Each row of a before or after table is a point. One or more steps were done to the points. Then noise was added and the rows were shuffled. The steps act on columns, c1 being the first. Name the steps. A step turns or swaps two columns, mirrors them in a line or flattens them onto one, adds a multiple of one to another, or multiplies or shifts one. Angles are multiples of 10 degrees, from the lower column toward the higher: turns from -170 to 170, lines from 10 to 170 but not 90. Use the fewest steps. Two steps may share a column if one is a turn and the other turns, adds or multiplies; they go together, in the order done. Otherwise the lowest column goes first.

Before (9 x 2):
[[-17  19]
 [-30  -5]
 [  4 -24]
 [-40 -47]
 [  2 -53]
 [-33  22]
 [ 29 -41]
 [-11 -39]
 [-15  -5]]
After (9 x 2):
[[ -2 -17]
 [ 50   8]
 [ 51 -23]
 [ 26 -28]
 [ 20  -9]
 [-39 -20]
 [ 21 -59]
 [-10 -29]
 [-27  -7]]
Steps: turn c1 and c2 by 60 degrees

Before (11 x 4):
[[ 12  19 -37  24]
 [ 14   5  10  55]
 [ 11   7 -16   4]
 [  2  53 -28 -14]
 [ 19  49 -26  -6]
 [ 26  44 -51   1]
 [-11 -16  -1  72]
 [  7  40 -29 -11]
 [ 16 -34 -12  49]
 [  9 -26 -32  -3]
 [-13 -15 -31  43]]
After (11 x 4):
[[ 25 -37   1  46]
 [ 23   8   7  53]
 [ -6 -25 -24  44]
 [  8 -35 -20  -5]
 [ 18  37 -41  -9]
 [  5  27 -41 -13]
 [  0  41 -44 -15]
 [ 11   1 -17   3]
 [ 15   5 -42  22]
 [  2 -15   4  73]
 [ 26  24 -62  -4]]
Steps: turn c1 and c4 by -10 degrees; turn c2 and c3 by -20 degrees

Before (8 x 6):
[[ -9  -4   2   9  33   3]
 [ 58 -15  30  19 -17   0]
 [ -9 -11  24  28 -20 -38]
 [-18 -15  31  14 -25 -12]
 [-24 -19 -17  17  22 -18]
 [-11 -18 -44   9  19  17]
 [-11  24 -20 -40 -25 -18]
 [-15  38 -28  19 -44  11]]
After (8 x 6):
[[  8 -49  37 -32  -4 -17]
 [ 39 -42  32 -37  -6  16]
 [ -5 -14  22  -4 -26   3]
 [ 15  76   4  28  29 -17]
 [-36 -41  -5 -23  25 -11]
 [ 22  60  -1 100  50  12]
 [-24 -42 -10  -5  17 -41]
 [ -9 -43 -63 -24 -18   2]]
Steps: turn c1 and c3 by 70 degrees; turn c3 and c5 by -150 degrees; multiply c2 by 3; turn c2 and c4 by 50 degrees

Before (12 x 9):
[[ 18 -13  -5  11  36  15  30  -7   5]
 [-65 -31  13 -29 -12  28  17 -19  -7]
 [ 19 -31   6  36  49  38 -39 -11 -10]
 [-23 -38  24 -48 -31  57  14 -36   3]
 [-12  -6 -61   2  27 -31 -22   1  -2]
 [-20   9  -3 -33 -21  28  30   9 -27]
 [ 15 -15 -52 -16  17   1 -10  47  27]
 [-17  15  45 -60  -6  24  12 -27   0]
 [ 38 -23 -18  50   5  -4 -27 -17  -1]
 [-28  35  -3 -26 -12  33  30   8  50]
 [ 21 -45 -11  18  28 -20  -7  10  17]
 [-49  21  21 -38 -27   9  21  37  14]]
After (12 x 9):
[[ -8 -30  -1 -65 -16  26  19 -20   9]
 [-43 -20  -8  63  18  -8 -29 -19   3]
 [ -6 -47  13  26  25 -18  -7   8 -20]
 [ 37  36  45 -39  15  34  27   7  20]
 [-72 -29 -11  37   7  41 -39 -11 -47]
 [ 56 -14   5  23  21  15  33  -9 -35]
 [-46  -7 -23  -5  65 -28 -21   1 -10]
 [ 43  13  15 -57 -42  25  13 -25 -10]
 [  5 -17   7  -4  64   3  -7  44   5]
 [ 34 -40  13 -50 -30  58  14 -34  18]
 [ 52  10 -27 -38 -16  29  32   9  17]
 [ 21  23  18 -63 -22  10  25  36  19]]
Steps: turn c1 and c4 by 40 degrees; add 1.5 times c7 to c1; turn c3 and c9 by -70 degrees; turn c5 and c9 by -70 degrees

Before (10 x 12):
[[ 57  43  17   8  27   9  40 -19 -31  -6  -5 -10]
 [  5 -22  39 -41 -32  -6 -16  -4 -33 -13   4  16]
 [ 45  11  40  23  -7  40  39  20 -34 -23  -3  13]
 [-32 -45   5 -62  -1   0   2  26 -38  13  24  30]
 [ 30  -6  38  24  33  11  68 -31 -16 -13 -36  -3]
 [ 14 -38  -8 -25  15 -17  22 -15  47  18  24  37]
 [ 32   2  27   8  72  38  31 -29  26 -24 -21   1]
 [-28  -9  25 -48 -13   3   2   0   1  37   9  55]
 [ -9 -16  22 -31 -12   7   9  20   1  21  -6 -16]
 [-26  -6  40 -34   0 -40   7  16   8  11  48  25]]
After (10 x 12):
[[ 75  42 -17   4  27 -22  40 -20 -22 -49 -11  -8]
 [ 51  16 -29   6  -8 -10  35  17 -50 -58 -27  11]
 [ -1 -13 -15 -36 -12   0   5  21  -5  22 -12 -18]
 [-30 -38  17 -14   1 -15   4  17  34  32 -59  26]
 [-21 -17 -10 -51 -11   3   0   0  -2  52 -25  56]
 [ 27 -49  22 -14  18  32  20 -19  38   2 -11  38]
 [ 42  25 -52  20  33 -10  71 -34 -20 -35  -7  -2]
 [-36 -61  12 -66  -1 -32   1  27 -20  37 -17  27]
 [  1 -28 -19 -36 -34 -31 -15  -6  -6 -20 -31  16]
 [ 36  18 -31  -9  72  42  30 -27 -18 -44  -5   4]]
Steps: multiply c1 by 1.6; turn c1 and c10 by -30 degrees; add -0.7 times c11 to c2; turn c3 and c11 by -130 degrees; add -0.5 times c6 to c4; turn c6 and c9 by -60 degrees
